Every row gives one point. The ring and each string are closed loops that go straight from each point to the next, and from the last back to the first. Before rounding, they use only three directions, however many columns there are. How many times does the string pass through the ring? Passing back the other way cancels.

Ring (7 x 3):
[[ 19  -7   4]
 [-17  15 -21]
 [-17  10 -48]
 [  4  -3 -60]
 [ 19   9 -38]
 [ 27  21  -7]
 [ 34  -1  11]]
String, 23 rows:
[[ 11  -6 -26]
 [ -5  18  -8]
 [ -1  19   7]
 [ 41 -37  18]
 [ 43 -33   0]
 [ 17  -1 -17]
 [ 22  20  15]
 [ 40   8  28]
 [ 47 -14  12]
 [ 32 -11  -6]
 [ 15  14   1]
 [ 16  10  11]
 [ 25 -23  15]
 [ 11 -20  -4]
 [  6  -6 -21]
 [ -7  15 -21]
 [-39  38 -29]
 [-33  18 -47]
 [ -7  -5 -48]
 [  1   6 -30]
 [-34  39 -33]
 [-42  30 -41]
 [-15   1 -35]]
Times through: 5
String (20 x 3):
[[ 10  17 -10]
 [ 25   0 -12]
 [ 45   1   1]
 [ 32  -2 -13]
 [ 41  13   7]
 [ 40  30  28]
 [ 21  31  20]
 [ 52 -20  26]
 [ 49 -42  15]
 [  6   9  12]
 [ -7  25  -5]
 [  5   2 -21]
 [ -2  -5 -27]
 [ -9  -4 -29]
 [  9  -5 -26]
 [  7 -11 -24]
 [  2  12 -13]
 [  2  15  14]
 [ 41 -27  19]
 [ 27  11  19]]
Times through: 1

Ring, 7 rows:
[[  0  -9 -10 -11  11 -17  -5  16   4]
 [ -3  -8  -7  -2   0   5  -8   2   5]
 [ -4  -2   5  10 -15  34  -6 -22   7]
 [  3  -3   6   6  -9  19   0 -18   4]
 [  7  -4   5   0   0   1   5  -8   2]
 [  5   0   8  -6   6  -9   7  -2   6]
 [  1  -3   0 -11  11 -16   2   8   6]]
String, 30 rows:
[[  5  -8  -2   2  -3   7  -1  -7   1]
 [  9  -9  -1   3  -3   5   2  -9  -1]
 [  8  -3   8   4  -6  10   6 -17   2]
 [  2   2  13   4  -7  17   4 -20   7]
 [  2  -1   7   0  -2   8   2 -11   6]
 [  6  -6   0  -6   6 -10   3   2   3]
 [  9  -6   1  -9  11 -20   7   6   2]
 [  8   3  14  -8   7 -12  12  -5   6]
 [  3   7  19  -2  -1   5  10 -16  10]
 [  6   3  14  -6   5  -8  10  -7   7]
 [  3   6  18  -2  -1   4   9 -15   9]
 [  2   0   9  -1  -1   5   4 -10   7]
 [  4  -5   1  -4   4  -4   2  -1   4]
 [ 10 -10  -5  -9  11 -22   5   9  -1]
 [ 13  -7   2  -4   5 -11   8  -2  -1]
 [ 10  -6   4   2  -2   3   6 -11   0]
 [  2   3  15  12 -17  34   3 -31   7]
 [  0  -1   7   6  -9  20   0 -18   6]
 [  4  -9  -4  -2   2  -2  -2   1   2]
 [  0  -6   0   7 -10  22  -5 -14   4]
 [ -8   3  12  20 -28  60  -8 -40  11]
 [-10   4  13  19 -27  58  -9 -38  12]
 [ -7   2   9  11 -18  39  -6 -26  10]
 [ -1  -4   1   1  -3  10  -3  -7   6]
 [  1 -11  -8  -2   2   0  -6   3   2]
 [ -4  -7  -3   8 -12  28 -10 -14   6]
 [-10   4  12  19 -28  60  -9 -39  12]
 [ -8   5  15  17 -25  54  -6 -38  12]
 [ -3   1   9   8 -12  28  -2 -22   8]
 [  3  -8  -3  -2   2  -1  -2   0   3]]
Times through: 5

Ring, 8 rows:
[[ -1  -3 -10  -6 -15 -10   3  14   1 -10  -1   1   8   3]
 [  0  -1  -1  -4 -10  -4  -1  -2   1  -6   2   2   7  -1]
 [  1   2  10  -2  -5   5  -5 -22   0   3   4   2   5  -9]
 [  2   4  17  -1   0  11  -8 -32  -1   9   4   1   3 -14]
 [  3   3  17  -1   1  11  -7 -26  -2  12   2   0   1 -15]
 [  3   1   9  -3  -3   5  -4  -9  -2   8  -1  -1   2 -11]
 [  2  -1  -3  -5  -9  -2   1   6   0   1  -4  -2   4  -4]
 [  0  -3 -12  -6 -14  -9   4  18   2  -7  -5  -1   7   2]]
String, 25 rows:
[[  0  -3  -3  -4 -12  -8   1  12  -1  -8   3   3   6   2]
 [  1   0   1  -4  -8  -1  -1  -3   0  -1   1   1   5  -4]
 [  0   1   0  -4  -9   0  -2 -13   2  -3   1   1   7  -4]
 [  0   2   5  -3  -7   2  -4 -22   2  -2   3   2   7  -6]
 [  1   1   9  -2  -6   1  -4 -14  -2   0   6   3   5  -6]
 [  1   0   5  -3  -7   0  -2  -5  -1   1   2   1   4  -5]
 [  1   3  11  -2  -3   7  -6 -25   0   6   2   0   4 -11]
 [  3   8  24   0   5  21 -12 -60   1  17   3  -1   2 -22]
 [  3   4  22   0   2  13  -9 -36  -2  12   5   1   2 -16]
 [  3   5  25   0   4  15 -10 -39  -3  16   5   1   0 -18]
 [  2   1  14  -1  -2   5  -5 -14  -3   7   4   2   2 -10]
 [  2   2  10  -2  -3   5  -4 -15  -1   7   1   0   3 -10]
 [  3   3  13  -2  -1  10  -6 -23  -1  12  -1  -2   1 -14]
 [  4   3  15  -2   1  11  -6 -19  -3  14  -1  -2   0 -15]
 [  2   0   7  -3  -5   1  -2  -1  -3   4   1   1   2  -7]
 [  1   0   3  -3  -7   0  -2  -2  -1   2   0   0   4  -6]
 [  1   0   2  -4  -8  -1  -1   0  -1   1  -1   0   4  -5]
 [  2   0  -5  -6  -9  -1   1   4   1   1  -6  -3   4  -5]
 [  1  -2 -14  -7 -13  -6   4  16   3  -3 -10  -4   6  -1]
 [  1  -3  -7  -5 -12  -7   2  17   0  -5  -2   0   5   1]
 [  1  -1  -2  -4 -10  -4   0   7  -1  -3   0   1   5  -2]
 [  0  -1  -8  -6 -12  -5   2   7   2  -5  -4  -1   6  -1]
 [ -1  -4 -24  -9 -20 -15   7  26   5 -15  -7  -2  10   8]
 [ -1  -4 -16  -7 -17 -14   5  24   2 -14  -2   1   9   7]
 [ -1  -3 -15  -6 -17 -13   4  19   2 -14  -1   2   9   6]]
Times through: 5
String (31 x 14):
[[  1  -2  -1  -4 -10  -5   0   8  -1  -3   0   1   5  -2]
 [  1  -1  -6  -5 -11  -4   1   5   2  -3  -4  -1   6  -2]
 [ -1  -3 -18  -8 -17 -11   5  20   4 -10  -7  -2   8   4]
 [ -1  -4 -23  -8 -20 -16   7  30   4 -16  -6  -1  10   9]
 [ -1  -4 -12  -6 -16 -13   4  24   0 -12   0   2   8   6]
 [  0  -2  -2  -4 -11  -6   0   8  -1  -5   2   2   5  -1]
 [  1  -1  -1  -4  -9  -3  -1   0   0  -2   0   1   5  -3]
 [  0   0  -6  -5 -12  -5   0  -1   3  -7  -1   0   8  -1]
 [ -1  -1  -8  -5 -14  -7   1   0   3 -11   1   2   9   2]
 [ -1  -1  -1  -4 -11  -5  -1  -3   0  -7   4   3   7  -1]
 [  0   2   2  -3  -8   1  -4 -21   2  -3   3   1   7  -5]
 [  0   2   6  -3  -6   4  -5 -23   2   1   2   1   6  -8]
 [  1   1   6  -3  -6   2  -4 -13   0   2   2   1   5  -7]
 [  1   1   7  -3  -6   2  -4 -12  -1   2   2   1   4  -7]
 [  1   2  10  -2  -3   6  -6 -23   0   5   2   1   4 -10]
 [  2   6  20  -1   2  16 -10 -48   0  13   3  -1   3 -18]
 [  3   6  25   0   4  19 -12 -52  -1  16   4   0   2 -21]
 [  2   3  20   0   1  10  -8 -27  -3  10   6   2   2 -14]
 [  2   1  11  -2  -4   4  -4 -12  -2   5   3   2   3  -9]
 [  2   1  13  -1  -2   5  -5 -15  -3   7   3   1   2 -10]
 [  3   2  19   0   1  10  -7 -22  -4  12   4   1   1 -14]
 [  4   3  20  -1   2  13  -8 -27  -3  15   2   0   0 -17]
 [  2   0  11  -2  -3   3  -4  -7  -3   6   2   1   2  -9]
 [  2   0   7  -3  -5   2  -3  -6  -2   4   1   1   3  -8]
 [  2   1   6  -3  -4   5  -3 -11   0   7  -2  -2   3 -10]
 [  3   2   5  -4  -4   7  -3  -9   0  10  -6  -4   2 -12]
 [  3   0   0  -5  -7   2   0   2   0   6  -6  -3   2  -8]
 [  2  -1  -3  -5  -9  -3   1  11  -1   1  -4  -2   3  -4]
 [  2   0 -10  -7 -11  -1   2   7   3   1 -10  -5   5  -5]
 [  1  -1  -5  -5 -10  -3   1   5   1  -1  -5  -2   5  -3]
 [  1  -1   0  -4  -9  -2  -1   1   0  -1   0   0   5  -4]]
Times through: 2

Ring (10 x 14):
[[  8  10  -3 -16  14   4 -30 -10  -7  -8  10 -14 -37   4]
 [ 13  -8  -2  -9   4  10 -14   4 -19 -11   8 -19 -35   2]
 [ 14 -19  -4  -1  -5  11  -2  10 -22  -7   1 -16 -26  -2]
 [ 10 -29 -10  15 -21  10  14  12 -17   4 -12  -6  -5 -11]
 [  3 -27 -16  26 -29   5  18   6  -5  16 -23   7  14 -17]
 [ -3 -18 -20  29 -28   1  13  -4   6  23 -27  14  21 -20]
 [ -8  -4 -21  26 -20  -3   2 -14  15  25 -26  16  20 -19]
 [-10  12 -18  14  -5  -6 -14 -23  19  21 -18  13   7 -14]
 [ -7  20 -13   1   6  -5 -27 -25  16  12  -7   5 -10  -7]
 [  1  18  -6 -12  14   0 -34 -18   4  -1   5  -7 -29   1]]
String:
[[  6  -7   1   0  16  16   4   6 -28 -14   3 -30 -42  -9]
 [ 25 -36  -2  -3 -17  15   3  23 -33 -13   6 -19 -27   3]
 [ 23 -43  -8   8 -31  12  12  23 -26  -2  -5  -7  -7  -2]
 [  5 -35 -10  28 -20  15  33  16 -23   5 -21 -10  -1 -21]
 [ -3 -14 -12  23  -9   8  16   0  -8  10 -19  -5  -2 -20]
 [  6 -13 -13  10 -18   2  -5  -2  -1  10 -11   4   1  -8]
 [  7 -26 -20  21 -39  -1   4   2   4  20 -21  17  22 -10]
 [ -2 -30 -26  40 -48  -2  22   0  11  32 -37  26  42 -23]
 [-11 -16 -21  39 -25   1  24  -6   8  27 -36  14  26 -29]
 [ -4  -8 -15  21 -12   3   7  -6   2  15 -20   3   5 -18]
 [  6 -17 -16  14 -27   0  -3  -2   3  15 -15  11  10  -8]
 [  8 -38 -23  31 -52   0  17   8   3  25 -28  22  35 -14]
 [  1 -39 -19  39 -38   8  36  12  -9  20 -33   8  25 -25]
 [  0 -22 -11  25 -14  10  22   6 -13   9 -20  -6  -1 -21]
 [  5 -13 -10  10 -11   6   1   0  -8   6 -10  -4  -8 -10]
 [  0 -10  -6  13   4  12  11   3 -18  -1 -10 -17 -21 -16]
 [  9 -14   0   2   7  16   6  10 -28 -12   1 -26 -36  -8]
 [ 22 -16   3 -17   4  14 -15  13 -30 -20  16 -26 -46   8]
 [ 22 -14  -6 -15 -15   3 -28   4 -10  -5  10  -4 -21  12]
 [  6  -1  -6  -3   2   5 -15  -4  -8  -2   1 -10 -24  -3]
 [  2  10  -1  -8  22   9 -16  -8 -14 -10   6 -23 -41  -5]
 [ 11  13   5 -25  30  10 -32  -6 -20 -21  21 -31 -60   7]
 [ 18  -2  -2 -22   4   5 -33  -1 -13 -12  16 -15 -38  12]
 [ 11  -8  -8  -4  -9   3 -18  -2  -5   1   1  -3 -16   1]
 [  0   1  -4   2  13  10  -4  -4 -14  -5  -2 -19 -30 -10]]
Times through: 0

Ring, 6 rows:
[[ 10  -3  14   4  -3  11  -1  -7   8   1  11  -8 -13  -1]
 [  9 -30  28  -2   1  30 -10  -7  16   0  -6 -11 -13 -20]
 [ -3 -19   6 -26 -10  16  -6   5   1  -1 -30   0   2 -11]
 [-13   3 -18 -32 -17  -6   2  12 -15  -2 -32  10  12   4]
 [-20  24 -33 -12 -14 -25   7  13 -27  -5  -9  16  11  16]
 [ -9  25 -21   3  -9 -19   7   4 -18  -3  11   9   0  16]]
String, 30 rows:
[[ -8  -1   0  27   6   0  -3  -3  -6  -5  23   2 -11  -5]
 [ 16   8  14   6  -5   7   3 -10   9   2  19 -10 -15   8]
 [ 26   4  21 -19 -14  15   4 -10  17   6   0 -15 -12  10]
 [ 14  -3  15 -14 -10  14   0  -5  10   3  -4  -9  -9   2]
 [ 21 -11  25 -16  -9  23  -2  -9  18   4  -5 -14 -13  -2]
 [ 29 -24  41 -15  -6  37  -6 -14  29   6  -5 -21 -18 -11]
 [ 20 -40  47  12   8  43 -14 -16  29   2   9 -20 -25 -27]
 [ 24 -36  43 -16  -4  43 -10 -12  29   5 -13 -20 -17 -20]
 [ 10 -19  20 -16  -7  23  -6  -4  12   2 -14  -8  -8 -10]
 [ -3 -15   9   4   1  12  -6  -1   1  -3  -1  -1  -7 -12]
 [ -6 -27  14  15   7  19 -11  -3   3  -4   3  -2 -11 -22]
 [ -1 -39  24  -4   3  31 -13  -2  11  -2 -16  -6  -8 -28]
 [ 13 -30  21 -60 -21  33  -6   4  15   5 -57  -8   5 -13]
 [  3 -15   7 -44 -18  17  -3   6   4   2 -42  -2   6  -5]
 [  1 -10   0 -51 -22  12  -1   9   0   2 -48   1  10  -1]
 [ -5  -8  -8 -59 -25   7   0  14  -7   1 -57   6  16   1]
 [-17  -7 -13 -16  -8  -1  -3  10 -14  -4 -23  10   8  -6]
 [-13  -2  -9  -4  -5  -2  -2   6 -12  -4  -8   7   2  -3]
 [ -6   2  -7 -13 -10  -1   0   5  -8  -2 -12   5   2   2]
 [-19   2 -15   5  -2  -8  -1   7 -17  -6  -1  11   2  -2]
 [-31  19 -38  -3  -9 -27   4  15 -33  -8  -8  21  13   9]
 [-19   6 -17   8  -2 -11   0   6 -18  -6   3  11   2   0]
 [-11   0  -7   5  -2  -3  -1   3 -10  -4   2   6  -2  -2]
 [-25  20 -31  15  -2 -25   4   9 -28  -7  12  17   4   9]
 [-25  36 -41   9  -8 -36  10  11 -34  -7  13  19   8  21]
 [-12  41 -36 -12 -18 -33  13  10 -27  -3   1  14   9  30]
 [-17  33 -30  18  -4 -30   9   5 -26  -6  23  13   0  19]
 [-16   8 -12  30   6 -12   0   0 -16  -6  26   8  -7   0]
 [ -4   8  -6   0  -6  -4   2   1  -8  -2   3   3  -3   5]
 [ -7   0  -3   7  -2   0  -1   0  -7  -3   5   3  -5  -2]]
Times through: 1
String:
[[ 20  13  12 -11 -13   6   6  -8   9   4   8 -10 -11  14]
 [ 15   3  11 -19 -13  10   2  -4   8   3  -6  -8  -7   7]
 [  5  -4   8  -7  -7   9  -1  -3   3   0  -2  -4  -7  -1]
 [ -6 -15  10  25   9  11  -8  -5   0  -4  17  -1 -13 -15]
 [  7 -10  12 -10  -6  14  -3  -3   6   1  -7  -5  -7  -5]
 [  2 -13  12  -1  -2  14  -5  -3   4  -1  -2  -4  -8  -9]
 [ -2 -29  20  19   9  22 -12  -6   8  -3   8  -5 -15 -23]
 [ 13 -48  41  -9   2  45 -16  -9  25   1 -17 -15 -15 -32]
 [ 16 -39  33 -39 -11  41 -11  -3  22   4 -40 -13  -5 -21]
 [  4 -10   7 -31 -14  13  -2   3   3   1 -27  -2   1  -3]
 [ -5  -8   1  -7  -5   6  -3   2  -4  -2  -9   2  -2  -6]
 [  0  -5  -1 -35 -17   8   0   6  -2   1 -31   1   6   0]
 [ -9  -5  -3  -1  -3   2  -3   3  -7  -3  -4   4  -2  -5]
 [-20  -5 -15  -9  -6  -4  -3  10 -17  -5 -17  11   7  -6]
 [-20  13 -32 -45 -24 -16   5  19 -25  -3 -44  17  21  12]
 [-28   9 -29  -2  -6 -18   1  13 -27  -7 -10  18  10   2]
 [-13   2 -11   2  -4  -6  -1   5 -13  -4  -1   8   0  -1]
 [ -8  20 -23 -32 -21 -15   8  11 -17  -1 -22  10  11  17]
 [-17  39 -42 -29 -24 -33  13  16 -31  -3 -17  18  17  29]
 [-25  43 -47  -2 -14 -41  13  14 -37  -6   5  21  12  28]
 [-24  21 -28  29   3 -25   3   6 -27  -8  25  15  -1   8]
 [-10   8 -11   8  -3  -8   1   3 -13  -4   8   6  -3   3]
 [ -3  11  -8  -7 -10  -6   3   2  -8  -1  -1   3  -1   8]
 [ -9   3  -5  17   1  -4  -1   0  -9  -4  15   4  -7  -1]
 [ -3   7   0  26   4  -4   0  -5  -5  -3  28   0 -12   2]]
Times through: 1

Ring, 10 rows:
[[ -5   1 -14  -4  22  -1  23 -11   0   0  41  -8   2  -6]
 [-12  -8 -16   1  22   6  25  -4   9   3  43 -10 -14   2]
 [-17 -11 -12   8  16  10  19   6  15   6  35  -9 -27  10]
 [-17 -11  -7  11  10  10  10  12  15   5  26  -7 -28  12]
 [-13  -6   2  11   0   5  -4  18   7   0  10  -2 -16  10]
 [ -7   3   8   9  -5  -2 -13  17  -1  -1  -1   2  -4   5]
 [ -1  14   9   8  -7  -6 -15  12  -6   3  -6   4   3   0]
 [  4  24   5   5  -2  -8  -8   2  -7   9  -1   4   6  -6]
 [  4  22  -3   0   8  -8   5  -8  -7   8  15   0   8 -10]
 [  1  13  -8  -3  15  -6  14 -12  -6   4  28  -3   9 -11]]
String:
[[-16  -6  -4  14   5  10   5  16  16  10  17  -5 -32  14]
 [-15  -3  -2  16   2   9   1  17  15  11  12  -4 -32  14]
 [-16 -11   4  13  -3   6  -8  24   8  -2   6  -1 -19  14]
 [-12  -8   6   8  -3   1 -11  20   0  -8   5   0  -4   8]
 [ -7  -2   2   4   2  -2  -4  10  -3  -6  12  -1   2   2]
 [ -7  -1   6   4  -2  -3 -10  13  -5  -8   6   1   6   2]
 [ -4   3  16   6 -13  -7 -26  22 -11 -11 -12   6  12   3]
 [ -2  10  16   7 -13  -8 -26  19 -11  -6 -15   7  11   1]
 [ -1  10  11   4  -7  -8 -17  12 -11  -5  -5   5  13  -2]
 [ -2  10   5   3  -1  -6  -8   7  -7  -1   4   2   7  -3]
 [ -5   9  -2   6   5  -1   2   4   1   7  13  -1  -6   0]
 [  2  26   4   9  -3  -6  -8   4  -3  15  -3   4  -3  -3]
 [  9  39   7   8  -6 -11 -12   0  -8  20 -12   7   4  -9]
 [  8  31   4   3  -1 -12  -7  -4 -12  10  -1   5  13 -12]
 [  4  16   1  -2   5 -11  -1  -4 -13  -1  11   2  19 -11]
 [  0  11  -2   0   8  -6   4  -3  -6   1  17  -1   8  -6]
 [ -1  16  -5   4   9  -3   7  -3   0  11  17  -2  -4  -4]
 [  3  23  -8   1  13  -6  13 -12  -3  14  22  -2   2 -10]
 [  6  18 -12  -9  21 -10  20 -22 -11   3  35  -4  20 -18]
 [  4   8 -14 -12  24 -10  24 -22 -12  -5  43  -6  24 -18]
 [ -1   8 -15  -4  23  -3  25 -16  -1   5  41  -7   3 -10]
 [ -6   8 -10   4  14   1  15  -4   5  11  28  -6 -12  -1]
 [ -6   3  -8   3  13   0  12  -2   3   4  27  -5  -6  -1]
 [ -7  -7 -11  -4  20  -1  19  -6  -2  -7  40  -8   5  -4]
 [-11 -13 -16  -4  25   3  27  -8   3  -6  49 -11  -3  -2]
 [-17 -18 -24   0  31  11  38  -8  15   2  60 -15 -22   4]
 [-16 -17 -17   1  23   8  26  -1  10  -2  48 -12 -16   5]
 [-10  -7  -7   2  13   2  12   2   3  -3  30  -6  -6   2]
 [ -9   1  -6   6  10   2   9   4   5   5  22  -4 -12   3]
 [-13  -9  -7   5  12   5  11   6   7  -1  29  -7 -14   6]
 [-12  -6  -6   6  10   4   8   7   7   1  24  -5 -14   6]
 [-12   1  -6  11   8   6   8   9  11  11  19  -5 -24   8]]
Times through: 2
String (25 x 14):
[[ -6   7   2   8   1  -1  -4  10   0   4   7   0  -6   3]
 [-10   4   7  14  -6   2 -12  20   5   5  -3   2 -16   9]
 [-17 -11   7  15  -7   6 -13  28   8  -3   1   0 -21  16]
 [-16 -14   0   8   4   6   0  17   6  -6  18  -4 -14  11]
 [-11  -5  -4   6   9   3   7   7   5   0  22  -5 -11   5]
 [-12   0  -8  10  10   7  12   6  12  11  24  -6 -24   7]
 [-18  -6 -15  13  17  13  23   5  22  17  36 -11 -41  12]
 [-18 -17 -18   5  23  12  28   1  16   4  48 -13 -27   9]
 [-17 -20 -19   1  26  10  30  -2  13  -2  53 -14 -19   6]
 [-12 -14 -12  -1  19   4  19  -1   4  -6  41  -9  -5   2]
 [ -9  -2  -8   4  13   3  12   2   5   3  28  -6 -11   2]
 [-14  -1 -13  11  15  10  19   3  17  15  31  -9 -33   8]
 [-24 -19 -18  13  20  18  27   9  27  12  44 -14 -48  18]
 [-19 -16  -9   9  12  11  13  12  15   2  31  -9 -27  13]
 [-11  -7  -3   5   7   3   4   9   3  -3  21  -4  -8   5]
 [ -9   2  -3   7   6   2   3   7   4   4  16  -3 -11   4]
 [-11   1   4  13  -4   4  -8  19   7   5   2   0 -19  10]
 [ -7   0  15   9 -13  -4 -24  24  -6  -9 -11   5   4   7]
 [ -3   5  13   5  -9  -7 -20  16 -11  -9  -7   5  13   0]
 [ -1   9  10   4  -6  -8 -15  11 -10  -5  -3   4  12  -2]
 [ -4   7   0   4   3  -3  -1   5  -2   2  11   0   0  -1]
 [ -2  19   4  10  -3  -3  -8   8   0  12  -1   3  -7   0]
 [  4  27  15  10 -14 -10 -25  13 -10   7 -21   9   8  -3]
 [  1  15  12   5  -9  -9 -20  12 -11  -2 -10   6  12  -3]
 [ -3   6   5   4  -1  -5  -9   9  -7  -4   5   2   7  -1]]
Times through: 5
